Each point is reached from the start by the listed moves, each made 0, 1 or 2 times, or once backwards (-1), plus a little noise. Is the number of moves made odd or even? Then give how often each move was made.

Moves:
(1): [ 33 -28  -6  24  22]
(2): [  4  11 -11  14   9]
(3): [-11  -2  17   9   5]
Start: [  3  -1 -15 -23  15]
Points:
[ 44 -38 -26 -22  24] -> odd (1, -1, -1)
[-15  41 -36 -41  -3] -> odd (-1, 1, -1)
[ 51 -15 -50   5  41] -> odd (1, 1, -1)
[-33  17   3 -60 -16] -> even (-1, -1, 0)

Moves:
(1): [  5  -8 -16  -2  -5   4  -7  -1]
(2): [ 5 11  1  9 -8 19  3  6]
(3): [ 14  -3   8   9  -2 -11  -4   4]
(4): [-10  -2  -6   6  -6 -11   0  -4]
(5): [  4  10   3  -1   8   0 -12  28]
(6): [-11 -19   4   1 -10   8  -4  -9]
Start: [ -1  -9  -9   6  -8  -7  -2 -16]
Points:
[  0  27 -17  15   8 -36 -22  41] -> odd (0, 0, 0, 2, 2, -1)
[-19 -32 -20   4 -15 -36   9 -52] -> odd (0, -1, 0, 1, -1, 0)
[-34 -44 -30  23 -60  51   7 -60] -> even (1, 2, -1, 1, -1, 2)
[  0 -10 -32   1 -21  40   9 -41] -> odd (1, 1, -1, -1, -1, 0)

Moves:
(1): [ -2  15  -4   4  -7   4 -12   0 -11  -4   4  -5  -9]
(2): [-10  -5   0 -18   6  -9  16  11  -9  -2 -14  -6  -9]
(3): [ 5 13  2  7  4  2 -7  2 -6 -1 -8 -6 -1]
(4): [ 1 -3  3 -1  2  4  7 -3 -5 -2  0  2  7]
(5): [ 7  5 -5 -2  1  4 -9 11  4 -5  1 -1 -1]
(6): [  6   9  12   9  -1  10   8 -11   9  14   6   8  13]
(7): [ 9  8 -5 10 -8  4  1 -2 -6  4  4 -5 -8]
(8): [-2 -6  1  0  7  4 -6  1 13 -3  5  0  3]
(9): [  1  -2  -1   9   2   7 -12   5   6   3   3  -1   5]
(10): [  6   5   3   6  -2   3 -14   0  -6  -4  -6 -10  -9]
(11): [ -6  -8   0   2   1   1  -5  12   3 -11   4   1  -8]
Start: [-11 -15   6   2   5   2   1   6   0  -7  -9  10  -7]
Points:
[  1  32  -2  38 -11  21 -58  15 -60 -45 -16 -18 -37] -> odd (2, -1, 2, 2, 0, -1, 0, -1, 0, 1, 1)
[ 15  -6  22  38  22  25  -2 -27  11   7  -6   8  32] -> odd (-1, -1, 2, 2, -1, 0, 1, 2, 0, 0, -1)
[-39 -30 -10  -3  -7   5  -3  15 -33 -51  13   2 -49] -> even (2, 0, -1, 2, -1, -1, 1, 1, -1, 0, 2)
